Each point is reached from the start by the listed moves, each made once or not at all, plus a little noise. Is the number of moves made odd or even? Then give how often each move was made.
In the rows, 128 means zero.

Moves:
(1): [124 171 145]
(2): [124 142  89]
Start: [137 140 174]
Points:
[133 182 190] => odd (1, 0)
[127 197 153] => even (1, 1)

Moves:
(1): [126 106 132 115 165 123 126]
(2): [118 135 130 111 119 126 146]
(3): [123 135 174 148 123 142 149]
(4): [146 151 108 133 137 153 151]
(5): [101 131 127 148 137 116 136]
(6): [117  87 109 132 101 156 141]
Start: [139 127 121 121 133 144 166]
Points:
[148 138 149 133 170 175 208] => odd (1, 0, 1, 1, 0, 0)
[142 112  82 129 115 193 203] => even (0, 0, 0, 1, 0, 1)
[114 137 164 160 139 146 196] => even (0, 0, 1, 0, 1, 0)
[135 121 129 130 103 212 249] => even (0, 1, 1, 1, 0, 1)

Moves:
(1): [139 116 112 128 120 111 108 129 123 126 144 136 110 123]
(2): [139 153 137 120 131 130 124 101 120 102 113 127  95 121]
(3): [135 150 142 126  92 136 120 135 158 159 123 118 143 120]
(4): [124 104 135 135 135 131 109 122 108 122 116 127 117 119]
(5): [119 107 137 129 146 134 119 135 106 140 150 145 125 133]
(6): [122 119 124 137 147 126  86 105 154 126 152 136 141 127]
(7): [125 115 129 133 134 148 134 135 129 121 121 122 118 132]
(8): [148 148 133 145 131 147 111 125 110 132 147 137 147 130]
(9): [108 112 115 136 119 117 147 122 145 133 146 145 131 134]
(10): [120 162 109 133 145 147 116  97 151 156 136 164 159 133]
(11): [122 113 115  96 120 139 117  93 108 111 141 140 124 128]
(12): [135 134 141 113 125 141 120 123 127 110 112 143 149 126]
Start: [132 124 130 134 122 108 130 133 138 123 154 126 143 131]
Points:
[134 162 146 128 106 149  81  99 168 158 129 167 199 118] => even (0, 0, 1, 1, 0, 0, 0, 0, 0, 1, 0, 1)
[151 156 145 157 106 131  63 114 177 155 192 135 188 126] => odd (0, 0, 1, 0, 0, 1, 0, 1, 0, 0, 0, 0)
[128 129 109 136 128 143   7  19 140 151 242 223 156 119] => even (1, 1, 1, 1, 1, 1, 0, 1, 1, 1, 1, 0)
[154 119 136 113  78 156  68  65 112  87 165 170 123 112] => odd (1, 1, 1, 1, 0, 0, 1, 1, 1, 0, 1, 1)
[ 90  72  73 131 157 133  60  53 157 140 248 218 154 146] => odd (1, 0, 0, 0, 1, 1, 1, 0, 1, 1, 1, 0)
[108 120  97 120 122 142  49  33 179 146 232 207 136 129] => odd (1, 1, 1, 0, 1, 1, 1, 0, 1, 1, 1, 0)
[121 143 108 151 114 109  41  48 203 149 188 183 144 110] => odd (1, 1, 1, 1, 0, 1, 0, 0, 1, 1, 0, 0)
[147 172 106 149 143 131  45  40 171 112 207 218 181 128] => odd (1, 1, 0, 0, 0, 1, 0, 1, 1, 1, 0, 1)

Moves:
(1): [137 141 151 139 158 120 125 129 141 104 111 106 142 131 118 133 134 127
 103 106 152]
(2): [143 122  93 166  69  97 125 103 130 148 131 143 117  65 122 136 118 149
 143 125 158]
(3): [110 115 144 102 141 136 133 106 121  96 112 102 125 143 148 144 102 115
 124  97 120]
(4): [126  95 122 150  93 143 118 139 128 147  99 117 120 141 129 125 132 105
 129 101 110]
(5): [130 159 124 136 131 136 170 125 155 131 140 120 132 121 137 132 133 154
 128 147 111]
(6): [130 119 110 115 119 155  96 106 154 130 140 130 105 145 119 141 141 146
 124 145 123]
(7): [137 110 138 105 125 107 124 149 138 130 142 153 106 106 147 120 126  99
 101 145 128]
(8): [120 112 109 116 130 131 116 140 135 135 137 133 110  99 145 155 118 124
 143 108 140]
(9): [112 131 135 105 138 151 109 142 130 127 122 147 139 132 128 115 156 174
 138 141 127]
(10): [122 139 137 117 133 134  95 114 141 132 107 104 151 145 118 127 118 136
 101 134 124]
(11): [ 97 117 163 118 146 159 114 140 124 127 140 133 132 135 121 113 137 127
 135 147 146]
(12): [124 119 130 130 142 141 105 128 136 124 120 117  98 156 160 127  81 150
 118 115  97]
(13): [ 95 132 133 127 143 161 143 118 118 147 137 161 125 136 119 118 154 118
 118 123 108]
(14): [109 157 108 147 127 108 140 115 168 124 127 133 114 140 102 122 125 105
 148 129 101]
(15): [106 124 119 146 161 105  94 140 155  80 134 123 173 142 119 133 119 143
 110 129 137]
(16): [117 128 112 149 129 113 128 145 122 146  91 126 110 162 153 135 137 131
 123 140 123]
(17): [162 102 112 143 129  82 115 108 126 143 114 147 118 114 160 116 114 103
 159 165  87]
(18): [157 178 137 141 105 124 122 120 136 122 122 111 150 124 143 137 134 121
 126 119 154]
(19): [165 135 165 113 132 141 142 132 113 155  95 154 143 150 152 119 121 122
 118 143 163]
(20): [128 130 107 140 128 135 139 151  99 118  98 150 117  80 112 119 114 103
 107 146 136]
Start: [146 133 152 124  96 103 128 132 125 114 116 157 109 149 127 139  90 124
 143  85 122]
Points:
[108 173 147  95  92 133  29  64 237  94  90 159  56 138 163 180  57 150
  91  33 116] => even (1, 1, 1, 0, 0, 1, 1, 1, 1, 1, 0, 1, 1, 1, 0, 0, 0, 1, 0, 0)
[165  63 203 116 117  93  43 143 160  90  59 122  58 149 249 150  13  48
 127  36 108] => odd (1, 0, 1, 1, 0, 0, 1, 1, 0, 0, 1, 1, 0, 0, 0, 0, 1, 1, 0, 0)
[ 84 193 161 183  76 178  72 107 232 151  82 142 103 138 132 146  93 179
 136  39 112] => even (1, 1, 0, 1, 1, 0, 0, 1, 1, 1, 1, 1, 1, 1, 0, 0, 0, 1, 0, 0)
[198 152 160 151  40  81  94  38 171 136  72 186  82 144 170 143  59  88
 200 133 148] => even (0, 1, 1, 0, 0, 1, 0, 0, 0, 0, 1, 0, 0, 1, 0, 0, 1, 1, 1, 0)

Moves:
(1): [111  99 133 151 122 115 114 151 135 118 150 126 126 128 102 139 117 134
 111 136 135 123 122 129]
(2): [153 130 132 118 132 113 141 127  97 137 108 111 127 122 147 143 156 118
  82 141 144 121 123 139]
(3): [133 111 125 116 136 134 102 125 149 115 110 126 132 144 147 146 156 134
 135 107 119 118 137 126]
(4): [132 113 120 148 161 150 110 113 129 106 119 157 148 113 111 118 135 128
 132 139 116 126 127 137]
(5): [111 121 115 124 131 123 137 146 162 141 121 118 176 150 136 142 143 133
 132 137  99 128 128 160]
(6): [142 151 120 153 146 141 124 123 119 119 155 101 144 113 120 119 130 140
 154 113 119 108 108 119]
(7): [120 144 109 143 114 115 153 141 119 119 134 143 117 136 143 135 110  85
 111 131 138 105 126 135]
(8): [138 146 152 135 128 140 117 139 121 138 138  99 118 116 123 116 113 146
 112 134 140 134 141 139]
(9): [142 145 128 113 119 133 119 147 104 143 145 122 148 148 131 141 115 119
 156 131 122 143 135 115]
(10): [145 123 125 128 120 120  95 134 125 122 150 143 129 122 110 117 153 122
 129 120 138 155 123 124]
(11): [138 136 128 130 133 130 111 137 141 110 126 121 139 125 140 139 127 124
 107 124 136 129 118 121]
(12): [111 119 133 145 146 116 112 124 132 128  99 131 150 125 110 143 125 144
 114 128 135 120 138 139]
(13): [128 130 115 121 132 132 126 136 113 141 119 120 119 146 138 127 116 131
 135 126 137 152 141 135]
(14): [144 129 124 129 129 144 117 145 127 127 115 139 131 117 127 124 132 118
 129 125 132 132 129 118]
(15): [141 113 128 143 140 136 143 113 137 127 119 148 126 133 133 124 116 135
 111 131 137 117 126 124]
(16): [121 118 136 124 101 136 134 125 131 108 156 100 143 118 148 138 168 131
 139 120 135 104 115 108]
(17): [112 126 123 117 119 132 135 113 149 131 125 118 126 130 130 118 127 141
 130 127 127 101 120 114]
(18): [130 134 118 141 126 149 108 151 115 108 109 144 138 147 142 138 144 126
 120 110 130 124 123 121]
(19): [128 120 130 113 128 130 128 117 120 134 132 144 126 128 119 134 130 131
 142 122 134 128 131 140]
(20): [122 115 109 126 137 128 124 100 115 153 135 125 105 107  91 147 151 147
 110 131 134 150 144 143]
(21): [105 131 148 126 135 123 111 140 131 136 128 111 135 141 132 136 129 126
 122 120 132 123 117 127]
(22): [135 126 124 122 132 138 132 129 127 133 126 119 134 111 150 119 142 145
 124 125 120 130 132 127]
(23): [131 133 127 136 160 130 141 135 125 117 126 112 152 130 131 131 121 136
 117 121 111 127 144 134]
(24): [136 109 128 117 114 131 119 113 138 137 106 127 128 138 146 121 125 127
 109 112 121 140 121 121]
Start: [122 109 108 127 130 114 135 119 138 138 125 145 103 125 135 134 136 121
 141 137 119 136 133 126]
Points:
[202  59  65 167 180 168   7 150  90 105 113 177 161 125 150 195 225 105
  48  82 149 133  98 116] => odd (1, 1, 1, 1, 0, 1, 1, 0, 1, 1, 1, 0, 0, 1, 1, 0, 0, 1, 1, 1, 1, 1, 0, 1)
[153 113  62 155  99 126  67 180  73 127 171 162 122 180 133 152 123  84
 159  91 142 162 111 112] => odd (1, 0, 0, 0, 0, 1, 1, 0, 1, 1, 0, 0, 1, 0, 0, 0, 0, 1, 1, 0, 0, 0, 0, 1)
[177  86  71 175 152 112  94 197 132 106 130 193 189 140 134 175 159  57
  61 173 134 137 107 148] => even (1, 1, 0, 1, 1, 0, 1, 0, 1, 1, 1, 0, 0, 1, 1, 0, 0, 0, 0, 0, 0, 0, 0, 0)
[125  85 138 101 127 123 122 119 113 155 101 117 166 138 158 181 181 131
 116 132 166  73 115  97] => odd (0, 1, 0, 0, 0, 0, 0, 0, 1, 0, 0, 1, 0, 1, 1, 1, 1, 0, 1, 0, 1, 0, 0, 0)
[141  88  16 135 148 172  93 139 117 151 110 230 153 168 108 162 169 102
 142 133 126 163 151 156] => even (0, 0, 0, 1, 1, 0, 1, 0, 1, 1, 0, 0, 1, 1, 1, 0, 1, 1, 1, 1, 0, 0, 0, 0)
[135 159  84 187 160 160 117 155  66 123 169  63 171  97 143 179 173 160
 119 101 122 100 158 127] => even (0, 0, 0, 0, 0, 1, 1, 1, 1, 0, 0, 1, 0, 0, 0, 1, 0, 1, 0, 1, 0, 1, 1, 0)
[113  81  93 157 172 171  76 135 131 133 100  99 227 138 123 188 189 176
 102 121  82 153 168 161] => even (0, 0, 0, 1, 1, 0, 0, 1, 1, 0, 0, 1, 0, 0, 0, 1, 0, 1, 0, 1, 0, 0, 1, 1)
[116  58 134 159 155 155  82 103 140 139 192  64 110  85 119 171 207 211
 121  96 146  91 125 129] => even (1, 0, 1, 0, 0, 1, 0, 1, 0, 0, 0, 0, 0, 0, 1, 1, 0, 0, 1, 1, 1, 1, 0, 0)

Moves:
(1): [132 132 149 118 129 124 131 114 124 131 115 139 120 123 129 124 122 129
  95 142 137 122 130 142 128 150]
(2): [143 123 127 135 118 136 130 123 109 154 134 134 128 118 129 127 138 124
 121 132 134 134 105 111 110 136]
(3): [107 127 133 140 115 135 129 132 123 121 135 142 135 106 124 128 129 134
 137 128 130 136 112 134 128 137]
(4): [136 114 125 124 113 128 120 124 121 118 128 135 140 111 108 137 136 139
 114 134 140 106 147 139 118 123]
(5): [133 118 131 134 115 150 121 134 130 118 111 137 119 118 103 116 145 128
 125 133 139 126 132 126 118 131]
(6): [149 125 120 131 137 132 121 130 125 122 150 123 123 128 137 111 138 126
 133 130 143 140 123 128 110 148]
(7): [151 121 115 115 126 121 125 131 117 147 143 119 104 157 126 139 128 124
 104 114 123 130 127 131 144 123]
(8): [147 134 132 141 133 138 127 134 128 124 119 127 131 120 128 129 129 136
 131 124 138 124 126 129 132 123]
(9): [134 129 135 125 135 140 133 123 144 125 118 140 123 136 134 135 119 138
 132 127 128 132 139 126 129 133]
(10): [126 141 118 134 124 143 146 133 119 153 144 105 113 127 134 132 114 128
 116 139 147 122 118 124 137 135]
(11): [123 115 131 126 142 145 135 121 143 123 120 141 130 117 121 119 135 150
 126 131 138 140 138 134 143 127]
(12): [113 121 135 125 140 129 124 123 123 114 116 118 125 130 127 149 127 125
 138 132 127 136 128 127 125 124]
(13): [122 128 113 128 105 128 120 124 134 127 127 117 123 131 129 124 133 123
 132 132 118 123 122 133 136 108]
(14): [150 154 154 126 133 127 122 118 118 135 141 134 106 129 116 129 114 140
 130 130 146 123 133 122 134 130]
(15): [114 131 120 112 113 130 110 142 133 123 113 125 148  97 132 139 147 130
 129 129 132 126 128 141 120 136]
(16): [117 117 142 128 124 120 122 131 154 133 131 117 131 127 124 146 120 117
 139 128 117 134 132 130 126 133]
(17): [134 145 145 128  99 157 110 121 126 133 116 117 133 130 124 112 121 137
 120 128 151 115 130 112 126 111]
(18): [120 128 139 124 119 123 104 135 146 124 126 131 137 120 129 131 127 156
 112 120 123 122 140 137 113 114]
(19): [122 130 120 136 116 135 133 124 139 126 127 129 130 117 126 125 121 134
 116 117 143 101 128 122 136 138]
(20): [110 128 114 144 134 116 125 130 127 143 142 124 130 131 132 125 126 123
 138 128 101 124 130 135 138 127]
(21): [118 126 133 126 115 155 142 132 115 129 138  96 144 112 112 122 134 124
 128 153 113 135  83 135 111 147]
(22): [137 131 135 132 136 114 139 141 129 140 123 151 132 136 132 124 142 144
 136 139 131 127 128 113 150 160]
(23): [129 130 132 132 116 143 143 125 130 132 127 122 133 127 118 123 146 123
 112 136 133 124 116 137 134 136]
(24): [121 132 134 139 141 118 123 129 137 120 126 143 128 112 132 138 128 120
 108 130 123 142 137 125 138 139]
Start: [111 139 103 150 138 123 129 101 122 125 109 128 137 127 124 112 128  98
  99 145 127 154 154 151 133 128]
Points:
[114 165 166  97  75 211  92  75 138 129  76  92 126  98  84 124 147 159
  24 184 159 148 133 192 139 131] => even (1, 0, 0, 0, 0, 0, 1, 0, 1, 0, 1, 1, 1, 1, 1, 0, 1, 1, 0, 0, 1, 0, 1, 0)
[164 151 119 178  93 169 116  78 107 172 141 148 136 105  89  62 176 148
  80 186 181 131 147 139 154 157] => even (0, 1, 0, 1, 0, 1, 0, 0, 0, 0, 1, 0, 1, 1, 0, 0, 1, 0, 0, 1, 0, 1, 1, 0)
[ 96 148 157 151 105 187 137  95 128 129 140 115 152   8  76 122 155 121
  31 219 188 172 115 207 122 233] => even (1, 0, 1, 1, 0, 1, 0, 0, 0, 1, 1, 0, 0, 1, 1, 1, 0, 0, 0, 0, 1, 0, 1, 1)
[111 139 110 185 168 205 163  97 144 109 116  97 130  72 122 117 123 131
  74 176 174 173 123 149 145 188] => odd (0, 0, 0, 0, 0, 1, 0, 1, 1, 1, 1, 1, 0, 0, 0, 0, 0, 0, 1, 0, 1, 0, 0, 1)
[101 166 147 179 131 125 109 126 135 157 135 161 114  54 111 118 143 108
  74 194 165 166 151 165 151 248] => odd (1, 0, 1, 0, 1, 1, 0, 0, 0, 1, 0, 0, 0, 1, 1, 1, 0, 0, 0, 1, 0, 1, 0, 1)
[155 129 121 182  44 194  72 100 131 176 128 116 105  93  96 106 131 141
  27 170 174 125 147 169 107 141] => odd (1, 1, 1, 1, 1, 1, 1, 1, 1, 1, 0, 0, 1, 0, 0, 1, 1, 1, 0, 1, 0, 0, 0, 0)
[120 122 176 139 123 172 109  90 172 133  93 153 126 130 112 117 148 166
  50 166 173 179 160 168 154 189] => even (1, 0, 1, 0, 0, 1, 1, 0, 1, 0, 1, 1, 0, 0, 0, 1, 1, 1, 0, 0, 0, 1, 1, 0)
[ 88 138  80 155  81 144  94 134 153 143  89 140 149  81 104 123 168 153
  80 174 132 109 187 171 139 145] => odd (0, 0, 0, 1, 1, 0, 0, 0, 1, 1, 0, 0, 1, 0, 1, 0, 0, 1, 0, 1, 0, 1, 0, 0)
[ 78 182 150 176 122 115  83 105 161 112  75 186 141  54 128 150 126 167
  69 161 138 129 170 176 176 185] => odd (1, 0, 1, 0, 0, 0, 0, 1, 1, 0, 0, 1, 1, 1, 1, 0, 0, 1, 1, 1, 0, 1, 0, 1)
[173 183 126 186  94 227 106 109 142 155  89 160 114  51 108  81 157 165
  61 180 249 136 149 106 158 192] => even (0, 1, 0, 0, 1, 1, 0, 1, 1, 1, 1, 0, 1, 1, 1, 0, 1, 0, 1, 0, 0, 1, 0, 1)
[ 68 130 201 159 114 180 126  64 177  93  96 151 151  28  59 153 124 166
  22 189 158 144 156 195 131 197] => odd (1, 0, 1, 1, 0, 0, 0, 0, 1, 0, 1, 1, 0, 1, 0, 1, 0, 1, 1, 0, 1, 0, 1, 1)

Moves:
(1): [127 116 125 128 134 118 124 118 137 131 131 101 130 132 126 125 129 135
 123 134 124 128 132 129 131]
(2): [148 125 126 141 134 126 123 115 124 129 115 122 137 131 145 131 119 135
 134 102 131 117 140 122 134]
(3): [126 130 111 124 132 127 142 121 121 117 122 110 141 115 121 144 127 142
 140 123 133 110 123 130 126]
(4): [146 132 112 124 144 122 127 118 137 113 121 116 122 134 139 127 140 141
 165 124 128 131 149  96 146]
(5): [129 122 139 114 133 124 126 102 114 113 125 136 134 115 117 118 113 140
 126 122 134 124 126 133 124]
(6): [126 132 146 122 149 144 136 128 121 133 134 143 117 141 139 118 131 122
 119 116 144 137 130 125 136]
(7): [128 138 144 127 128 126 126 133 143 115 146 133 146 115 133 126 130 122
 141 129 147 144 129 133 136]
(8): [142 123 113 132 142 115 124 141 143 118 125 121 119 126 125 130 143 121
 120 110 115 123 130 117 126]
(9): [117 138 119 112 137 137 116 137 135 131 140 122 121 135 153 125 122 109
 136 124 117 150 120 144 154]
(10): [139 145 133 135 126 138 125 107 135 132 130 141 122 133 114 150 104 117
 125 131 146 139 114 150 120]
(11): [138 125 128 121 129 142 128 128 125 119 125 133 150 111 110 142 115 126
 126 116 127 129 130 107 122]
(12): [118 131 138 120 124 129 141 132 120 122 123 135 139 132 116 115 113 113
 145 127 129 134 117 123 120]
(13): [129 124 143 146 127 126 129 127 118 125 132 117 102 136 138 143 118 131
 123 143 123 123 128 138 129]
(14): [125 120 141 137 145 143 134 124 132 126 128 126 127 120 119 133 129 132
 134 120 129 134 133 153 130]
(15): [129 110 132 104 123 129 143 127 139 135 121 124 134 132 136 135 130 109
 123 126 121 119 126 132 135]
(16): [110 159 132 136 124 104 123 120 134 147 150 149 112 109 121 138 122 127
 114 123 135 159 138 132 138]
(17): [111 130 112 136 121 122 134 129 148 126 119 128 137 120 144 146 123 127
 134 139 130 112 137 115 120]
(18): [134 130 124 134 123 141 125 108 122 122 148 116 123 130 123 125 121 123
 136 130 126 121 142 141 122]
(19): [115 124 135 111 124 138 136 146 130 121 126 113 128 124 125 137 121 132
 120 135 114 124 128 146 100]
(20): [116 145 161 145 119 138 129 128 134 108 105 130 111 100 138 136 173 135
 113 127 123 152 126 133 119]
(21): [134 141 141 122 134 129 103 120 116 146 124 136 125 106 127 142 125 121
 130 123 148 134 125 135 121]
(22): [137 106 107 143 121 123 142 128 129 141 124 137 123 130 139 125 109 135
 130 126 134 122 116 100 117]
(23): [110 129 144 141 136 142 112 139 150 121 129 129 124 135 132 164 149 134
 162 104 134 113 121 118 131]
(24): [137 114 140 136 132 123 117 128 106 128 123 136 134 134 138 142 140 132
 118 133 123 135 126 123  95]
Start: [139 130 110 118  96 133 130 113 150 124 146 127 142 130 148 126 129 142
 136 138 123 129 110 159 142]
Points:
[141 165 104 122 156 159 150  72 201  84 136 104 128  71 196 190 160 125
 164  54 115 159 170 142 186] => odd (0, 1, 1, 1, 0, 1, 0, 1, 1, 0, 1, 0, 0, 1, 1, 1, 1, 1, 0, 1, 0, 0, 0, 0)
[138  93 124 185 132 139 133  87 170  71  80 122 150  77 186 215 174 194
 164  64 127  92 108 122  86] => even (0, 1, 1, 0, 1, 0, 0, 1, 0, 0, 0, 0, 0, 1, 0, 0, 1, 0, 0, 1, 0, 1, 1, 1)
[ 89 142 142 111 123 166 121  83 181 122 159  69 153  81 163 249  73 115
 194  86 123 116 128 204 135] => odd (1, 1, 1, 0, 0, 0, 0, 0, 1, 0, 1, 1, 1, 1, 1, 1, 1, 1, 1, 0, 1, 0, 1, 0)
